Each row is a point. The points of each table are mixes of a few directions, plus a little noise. How many directions does each table use, and how many do they share? Where both have some left over, give the other angles between the two spaces (their principal angles), to ten degrees, smallest first.

First:
[[ 27  21]
 [-36 -27]
 [ 45  35]
 [-36 -28]]
Second (4 x 2):
[[  9  42]
 [-11 -50]
 [ -9 -39]
 [ 11  47]]
Directions: first 1, second 1, shared 0; angles 40

First:
[[-15  16 -25  23   0  29]
 [ 51 -54  80 -77   1 -95]
 [-14  16 -23  23   0  28]
 [-14  14 -22  21   1  27]
 [-17  19 -29  28   1  36]
 [ -6   5  -9   8   0  10]
 [ 25 -26  40 -38   1 -45]
 [-12  13 -19  19  -1  24]
 [  5  -4   8  -8   1  -9]]
Second:
[[  4  34 -56  12  21  50]
 [-18 -18  41   4 -38 -17]
 [-11 -37  14   7   1 -18]
 [ 27  19 -23 -22  20  12]
 [ 19  13 -44  -1  50  10]
 [  9 -60  19 -33 -13 -14]
 [-31  50  47  33 -42 -20]]
Directions: first 1, second 4, shared 1

First, 8 rows:
[[ -6  10 -12 -54  53  -2 -55  39  -2  -3  47]
 [ -8  10 -16 -60  58  -2 -59  43  -1  -3  50]
 [  0   3  -1 -13  12  -1 -12   9   0   0   8]
 [ 10 -15  18  77 -74   2  80 -56   4   3 -68]
 [ -2   4  -6 -20  19  -2 -20  15  -1  -1  19]
 [ 12 -18  23  88 -87   3  92 -64   4   4 -77]
 [  0   1  -2  -7   7  -1  -7   5   1   1   6]
 [ -3   1  -4 -13  13   0 -15  10   0  -1  12]]
Second (8 x 11):
[[ 13 -59  73  -6  48  28  -5  18   6 -59 -32]
 [  5  59 -45  27 -51 -15  -3 -37   7  28   3]
 [  8  29 -23  -6 -18  16 -30  -9  -3  -4  35]
 [  3  48 -48  39 -67 -55  -5  -7  37  26  14]
 [-34  -8 -44  -4 -14 -66  27  46  15  57  32]
 [  8  -9  29 -35  44  78 -18 -22 -46 -30   1]
 [ -1 -41  33 -36  45  34  -9  24 -22 -27  10]
 [ -3 -20  24  22   8 -15  42 -11   4   6 -63]]
Directions: first 1, second 4, shared 0; angles 30

First, 8 rows:
[[ 22  36  28  92  -5  -9 -71  21 -18  -6  13 -16 -22   2  29  10  35  -9]
 [  6 -31  -8 -32  13  24  23 -15  25 -13 -15   9  12 -11   9 -21 -26 -12]
 [ 31 -55   0 -28  26  51  19 -26  45 -29 -28  15   9 -25  32 -41 -43 -33]
 [ 28 -16  12  17  12  22 -18  -6  13 -19 -12   6  -8 -13  27 -18 -14 -22]
 [ 40  -4  49   5 -12   6 -23   3 -32  -8 -26  14 -53 -16  -4   0 -22 -35]
 [-58  39 -47  16  -3 -37   9  12   6  24  45 -26  47  33 -14  27  52  56]
 [-56  24 -49 -10  -2 -26  27   5  12  24  33 -17  49  25 -21  19  36  52]
 [-14   8  15 -59 -28 -30  33   7 -47  23 -11  13 -32   6 -60  26 -18   8]]
Second:
[[ 34  65  44   1   5   1  26  21 -65  22 -31 -63   2  16 -71  10  48  31]
 [-42  23 -50  45   6 -20 -23   4   8  -1  39  -6  34   7  26  11  43  30]
 [ 37 -22  46 -22 -22  17 -14  11   4  -6 -20  25 -38   3   4   7 -69 -46]
 [-29   1 -51   4  -6 -27   6 -16  17   0  13  25   3   1  25 -22  33  12]
 [-40  22 -58  -9   6 -21  22  -8 -15   4  11   4  25   1  -9  -3  43  36]
 [ -1   0  -6  22   7 -11   1 -15  25   5   5 -10  -1  -3  17 -30  42   5]
 [ 51 -24  74 -28 -18  35 -15  23 -11  -7 -27  12 -36   0 -14  25 -95 -51]
 [-10 -62   0 -12  22  28  -5 -17  40 -17   9  13  12 -27  24   1 -46 -18]]
Directions: first 3, second 5, shared 1; angles 30, 30

First (11 x 32):
[[  6 -23  -3  40  -1  28 -12  23   7 -20 -14   3  12   5   9 -16  -2 -15
    4  16  -2  -5  18  -2  -3   4 -11   3   1  -7   3  -2]
 [ -3 -20  -3  25   4  11 -12  22  12 -12  -5   9  19   1   9 -15  -6 -10
   -2  10   3  -3   6  -7  -3   5 -11   1   5   1   2   1]
 [ 35   8  -4  38 -20  44  11 -28 -24 -16 -15 -35 -52   8 -13  18  18  -5
    7   9 -17  -3  38  35   6 -11   7  -1 -35 -16  -2  -6]
 [  4 -40   6  53   8  53  -3  35  -2 -38 -22  31  51  24   9 -50 -21 -40
   53  26  15  10   2 -39  -8 -17  -9  31  35 -49   5 -14]
 [-57  -4  12 -76  32 -78  -6  31  29  30  29  55  79 -11  16 -24 -26  11
   -6 -19  29   8 -67 -57  -9   9  -3   6  58  20   2   8]
 [-16  -3  -7 -12   4 -32 -18  16  24  14   9   2   4 -16  11   8   1  14
  -41  -5  -1 -10   0   6  -2  23  -9 -20  -8  37   1  13]
 [ -7 -33   6  30  13  27  -5  37   9 -26 -13  33  54  15  13 -43 -20 -29
   34  17  16   7 -10 -40  -8  -7 -11  23  37 -29   5  -9]
 [ -6  36   6 -61  -1 -39  21 -38 -14  28  19 -11 -25  -8 -15  28   7  24
   -2 -24  -2   5 -25   8   4  -6  19  -4  -5   8  -6   1]
 [ 49  16 -10  48 -30  57  11 -42 -31 -15 -18 -53 -80   7 -18  31  26  -1
    1   8 -26  -4  54  55   9 -11   8  -8 -55 -13  -4  -6]
 [-27   8  -6 -38  10 -60 -19  11  29  29  20   4   6 -24  10  15   2  27
  -55 -17   2 -12 -15   7  -1  29  -7 -27  -6  53   1  18]
 [ 23  53   5 -46 -19 -11  35 -70 -38  22  10 -40 -71  -2 -28  47  20  25
    6 -23 -17   6  -2  36  10 -17  30  -5 -30  -6 -10  -6]]
Second (8 x 32):
[[  4  48   1 -10  18 -22   7 -20  32   2 -13 -26  14  17  47  20  16  -7
  -38 -21 -12 -14  29   1 -15  12  21  -7 -35 -11  27 -35]
 [-31  -5   6  -4 -26   4  -2  26 -34   9 -17  52  23 -26 -15 -23  35  14
   -3  17 -10  25 -12   4  18 -60 -10  31  25   6  20  16]
 [ 20  -1   6  11  20  -6  -4 -11  10 -27  30 -28 -11  17  -4  11 -32   0
   35   7   8 -13  16  -1 -11  49  -1 -22 -12  -4 -23  -8]
 [  1 -45 -30 -31  32 -13  -5   2  30  60  13   9 -21  -7 -35  10 -56 -14
  -33 -44  -1 -11 -63 -22  28  19  21 -22  40 -26  -4   4]
 [ -1  14  15  23 -10  10   8  -3  -8 -43 -13 -10  36  22  36  -5  16  -6
   47  21   8 -17  27   2 -32 -10  -8  14 -19   0   3 -21]
 [ 21 -24  -3  18  -5  20   0  -7  -1 -21  10 -30 -25  15  -7  -1 -24  -9
   36   8  19 -10  -2   6 -16  28 -12 -10  -5   9 -36  11]
 [ -2 -10   8  -8  39 -36 -24  13  -7   0  69  22 -22 -22 -68   7 -55  30
   18  13  -8  13  -3  -8  39  51   6 -32  27 -11 -16  11]
 [-14  24  -7   2 -67  36  16   2 -22  17 -77   9   4  -9  46 -20  95 -13
  -60  -4  -5  30  10  28 -14 -85 -14  50 -23  37  24  20]]
Directions: first 3, second 5, shared 0; angles 30, 50, 90

First, 9 rows:
[[ 19  85  15 -27 -58 -39   5  15 -40  11  -3 -11  11 -55  22  -1  19  76
  -39 -53 -46  40  26 -31  14  22 -34   6  51 -22  60  37]
 [  2 -26 -27   7  39 -16  12 -25  -6  40 -35  24  29  77 -16  36  16 -35
   67  24  16 -18 -21  31  -5 -20  -9  -8 -23  35 -30 -45]
 [ -9  14  33  -1 -39  29 -17  31  18 -59  47 -31 -42 -93  19 -46 -24  29
  -83 -21 -13  16  22 -34   7  20  22  10  19 -44  25  50]
 [ -4 -14   0   7   5  10  -4   1  11 -10   6  -2  -8   0  -3  -7  -6 -11
   -1   7   7  -5  -3   2  -3  -2   8  -1  -6  -1  -9  -1]
 [ 13  26 -13 -12   0 -34  11 -12 -27  38 -28  13  27  28  -2  26  23  15
   29 -10 -13   8   1   5   2  -3 -26  -2   9  16  10 -12]
 [ -2 -33 -21  10  36  -4   7 -19   3  28 -24  18  18  64 -19  23   7 -38
   54  26  21 -21 -20  27  -6 -16  -2  -5 -26  30 -31 -36]
 [ -3 -26 -18   6  28  -1   4 -14   4  17 -16  12  13  46 -12  18   5 -27
   39  19  14 -15 -14  19  -6 -13   1  -5 -21  20 -23 -27]
 [ -9  -7  16   4 -12  26 -10  18  20 -41  30 -17 -28 -48   7 -30 -20   5
  -44  -5   0   3   9 -16   2   9  20   4   3 -23   6  23]
 [ -9 -22   9   9   5  24  -9   9  21 -26  19  -7 -20 -19   0 -18 -17 -14
  -18   9  12 -10   0  -4  -2   1  19   3  -9 -10 -10   7]]
Second:
[[  3 -36 -12  -9  36  10 -15 -20  19  12  -9  12  15  39  -9  -9 -14 -39
   42  30   7  -2 -34  11   4 -21  -4  19 -12  14 -32 -24]
 [-27 -31  10  24 -10  48  12  17  24 -34   9 -16 -14 -21  12  13 -16 -17
  -20  17 -18  25   3  -6  17  -9   6  -5 -18 -17 -24  -1]
 [ 10   8  16   2   2 -11 -34  12  12 -41  58  -6 -61 -52 -19 -68 -13  16
  -66 -25  67 -71  23  -4 -45  39  66  -9   9 -11  37  42]
 [ -4  13   0   3 -15  -2  18   4 -13  10 -18  -3  16   3  10  29  10  12
    6  -4 -27  27   6  -3  13  -5 -21  -6   3  -2   0  -6]
 [ -6   3  -2   3 -10   5  18   0  -8  12 -20  -2  19  10  10  31   8   2
   14   2 -30  31  -1  -1  17 -10 -25  -1   0  -1  -8 -11]
 [  8 -11 -13 -12  21  -7  -5 -17   1  23 -17  12  23  35  -4   3  -1 -18
   39  15  -3   4 -24   9   5 -16 -16  12  -2  13 -17 -19]
 [  5 -39   0  -2  39  12 -40  -9  34 -24  34   5 -31  -2 -20 -60 -28 -35
   -5  18  52 -52 -19   8 -24   2  44  13 -11   4 -12   5]
 [-28  17   5  23 -52  27  62  21 -23   9 -45 -18  38  -3  37  95  22  22
    5  -1 -91  95  19 -14  52 -20 -62 -16  -4 -15 -14 -15]
 [  3 -19   5   0  19   6 -27   0  21 -24  31  -1 -31 -15 -14 -45 -17 -12
  -20   4  43 -42  -4   2 -21  11  39   2  -5  -2   3  13]
 [  7  24  -9  -9 -10 -20  17  -7 -23  31 -28   6  29  20   6  31  19  15
   25  -6 -28  24  -1   1  12  -6 -33  -1  10   8   5 -10]
 [ 30  70  -2 -22 -19 -70  -8  -4 -41  25   5  12  -6 -14 -10 -17  30  56
  -22 -50  24 -38  27  -3 -32  35   6 -11  34   7  62  27]]
Directions: first 2, second 3, shared 1; angles 30

First (11 x 32):
[[-23  17  23 -13 -49  34  11 -20   0  26 -48  -9 -13   4  28  14   0  35
  -23   7  13 -48   3 -18 -67 -11  24  44  11  -7  -6  -4]
 [ 10  -7 -10   6  22 -15  -5   9   0 -11  21   4   6  -2 -13  -6   0 -15
   10  -3  -6  21  -1   8  29   5 -11 -19  -5   4   3   2]
 [  5  -4  -6   3  12  -8  -3   5   1  -6  12   2   3  -1  -7  -4   0  -9
    6  -1  -3  12   0   5  17   3  -6 -10  -3   2   1   1]
 [  6  -4  -6   3  12  -8  -3   5   0  -6  11   1   3  -1  -7  -3   0  -8
    5  -2  -3  12   0   4  16   3  -6 -10  -3   2   1   1]
 [ 24 -18 -24  14  51 -36 -11  22   0 -27  51   9  14  -5 -30 -15   0 -37
   25  -7 -14  51  -2  19  70  12 -25 -46 -12   8   7   4]
 [ 12  -9 -12   7  26 -18  -6  11   1 -14  26   4   7  -2 -15  -7   0 -19
   13  -4  -7  26  -2  10  36   6 -13 -23  -6   4   3   2]
 [ 10  -7 -10   5  21 -15  -4   9   0 -12  21   4   6  -1 -12  -6   0 -16
   10  -3  -5  21  -1   8  29   5 -10 -19  -5   3   2   2]
 [-15  12  16  -9 -34  24   7 -14   0  18 -33  -6 -10   3  19  10   0  24
  -16   4   9 -33   2 -13 -46  -7  17  31   8  -5  -5  -2]
 [-15  11  16  -8 -33  23   7 -13   0  18 -32  -5  -8   3  19  10   0  23
  -15   4   9 -32   2 -12 -44  -7  16  29   7  -5  -4  -2]
 [ 11  -8 -11   7  24 -17  -5  10   0 -13  23   4   6  -2 -13  -7   0 -17
   12  -3  -6  23  -1   9  33   5 -12 -21  -5   3   3   1]
 [-24  18  25 -14 -52  37  11 -22  -1  28 -51  -9 -14   5  30  15   0  37
  -25   7  14 -51   2 -20 -71 -11  26  46  12  -8  -6  -4]]
Second:
[[-10  17 -14 -20 -46  15 -17 -10  -1   0  -2  10   1   6  -4   5  10  16
   -6   7   4   5  14 -22  -7  -8 -11  19   0   5 -17  -8]
 [ -2   7 -12  -9 -19   3 -12  -3   0  -4   7   7   3   3  -7   0   6   3
    0   3   0  11   7 -10   7  -3 -10   4  -2   4  -9  -4]
 [-15  14   8 -13 -41  23   0 -14   0  14 -26  -1  -7   4  14   9   3  23
  -14   6   8 -24   6 -17 -38  -8   9  29   6  -3  -9  -5]
 [  7  -9   2  10  25 -10   5   7   0  -4   7  -3   1  -3  -3  -4  -4 -11
    6  -4  -3   5  -6  11  12   5   1 -14  -2  -1   7   4]
 [-19  35 -31 -42 -95  29 -37 -21  -1  -2  -1  22   4  12 -10   9  21  31
  -12  15   8  13  29 -45 -10 -16 -25  39   0  10 -35 -18]
 [ -5   1  12   1  -5   8   9  -4   0  10 -17  -6  -5   0  11   4  -3   8
   -7   0   4 -19  -3   0 -22  -2  12  10   4  -4   3   1]
 [ 26 -26 -10  25  74 -40   2  25   1 -23  43   0  11  -8 -22 -15  -7 -41
   24 -11 -14  38 -11  31  63  15 -13 -51 -10   3  17   9]
 [  3 -15  28  20  39  -4  27   5   1  11 -18 -17  -8  -5  17   0 -13  -5
   -2  -7   0 -27 -17  20 -20   6  25  -6   5  -9  19   9]
 [ 15 -25  17  28  67 -23  22  16   1  -2   7 -13  -1  -8   3  -8 -13 -24
   11 -11  -6  -2 -19  31  15  12  13 -31  -1  -6  23  12]]
Directions: first 1, second 2, shared 1
